Every row gives one point. Examples show where two turns around zero, p and q, send a point. Where does a point land after both, in the order given? Backwards means that the second turn is done in reverse. Each puzzle has new turns, and all numbers are rounded.
In the rows, zero is written as 128.

Turn p:
[148 165] => [ 90 111]
[99 99] => [169 134]
[137 121] => [125 139]
Turn q:
[145  98] => [156 107]
[ 84 131] => [ 87 113]
[161 148] => [150 160]
[121 135] => [119 132]
Where do these land?
p, then q: [ 88 119] => [169 128]
q, then p: [117 142] => [135 112]
p, then q: [180 125] => [ 78 143]
p, then q: [127 126] => [129 130]

Turn p:
[109 114  58 149] => [137 116 154 199]
[141 113 156 131] => [147 128 115 103]
[141 117 155  85] => [120 145  82 108]
[137 153 123 143] => [122 139 156 123]
[112 144 148 132] => [112 113 134 108]
Turn q:
[ 99 127  96 143] => [117  95 102 113]
[136 136 168 137] => [123 148 137 164]
[165 131 154 147] => [145 132 158 162]
[122 155 114 101] => [147 145 101 111]
[157 137 136 102] => [153 156 142 123]
[ 89  82  98 138] => [ 83  90 126  94]
Where do these land?
p, then q: [120 139 159 110] => [119 138 112  95]
q, then p: [120 109 151 126] => [112 104 135 118]
p, then q: [103 124  92 117] => [108  92 126 147]
p, then q: [150 122  56 112] => [147  88 108 188]
q, then p: [123 142 146 141] => [137 120 151 133]
p, then q: [151 132 165 162] => [144 176 148 116]

Turn p:
[118 158 119 151 164 131 131 101] => [110 125 130  82 100 127 147 120]
[110 107 104 129 111 123 146 160] => [125 122 128 158 129 132  98  94]
[138 156 139 117 131 136  96 174] => [156 149  78 139 114 114 129 135]
[169 103 122 101 137  76 164 110] => [ 65 101 133 149 152 131 115 168]
[125 158 160 159  99 161 163 106] => [138 132 163 118 138  79 173 103]
[ 98 133 158 109 146 136  99 116] => [147 171 139 108 113 139 125 150]
[106 141 123 141  98 136 110 101] => [158 118 159 128 106 135 148 123]
[164  91 101  81 151 114 139 111] => [ 81 120 116 142 160 176 125 155]
[125 107 126 163 114 140 103 174] => [174 115 105 129 139 119  95 103]
Turn q:
[130 158  84 162 113 145 139 151] => [130 110  95  93 119  83 113 114]
[113 144  98 131 138 164 156 118] => [147 159 106 104 102 108 126 112]
[122 102 151 149 127 116 130 123] => [113 117 118 133 123 155 140 150]
[141  95 152  96 138 128 130 160] => [124 130 129 147 165 159 152 102]
[130 136 186  97 115 127 136 133] => [ 93 159 135 168 153 140 124 128]
[106  96 139 110 105  97  83 105] => [142  96 155 182 113 150 128 149]
[167 135 111 136 138 165 131 123] => [146 140 118  90 142 135  97 113]
[127 173 105 151 166 162 131 141] => [151 154 109  82 143  85 128 138]
[114 113 125 120 112  48 116  97] => [106  87 186 152  91 136 145 147]
Where do these land?
q, then p backwards: [123 117 161 145 130 192 131 101] => [123 115 134  86 160 133  84 165]
q, then p: [134 141 119 172 135 101 140 151] => [105 149 138 157 126 149  92 126]
q, then p: [135 114  88 136 174 113 119 129] => [ 98 145 124 154 171 124 137 150]
p, then q: [135 146  97 133 119 139 161 145] => [129 128 128 120  78 138 130 143]
p, then q: [123 103 139 104  82  82 139 142] => [119  89  99 122 155 133 135 180]
q, then p: [140 136 104  76  73  88  99  91] => [192 111 168  99 152  99 111 170]
q, then p: [ 94 135 121 125 158 135 102 114] => [116 111  98 145 140  92 131 133]
p, then q backwards: [132 135 157 125 163 149 143 117] => [137 154 139 137 161 133 155 138]
q, then p: [135 125 166 136 119 152 117 161] => [116 124 105  94 110 151 118 103]
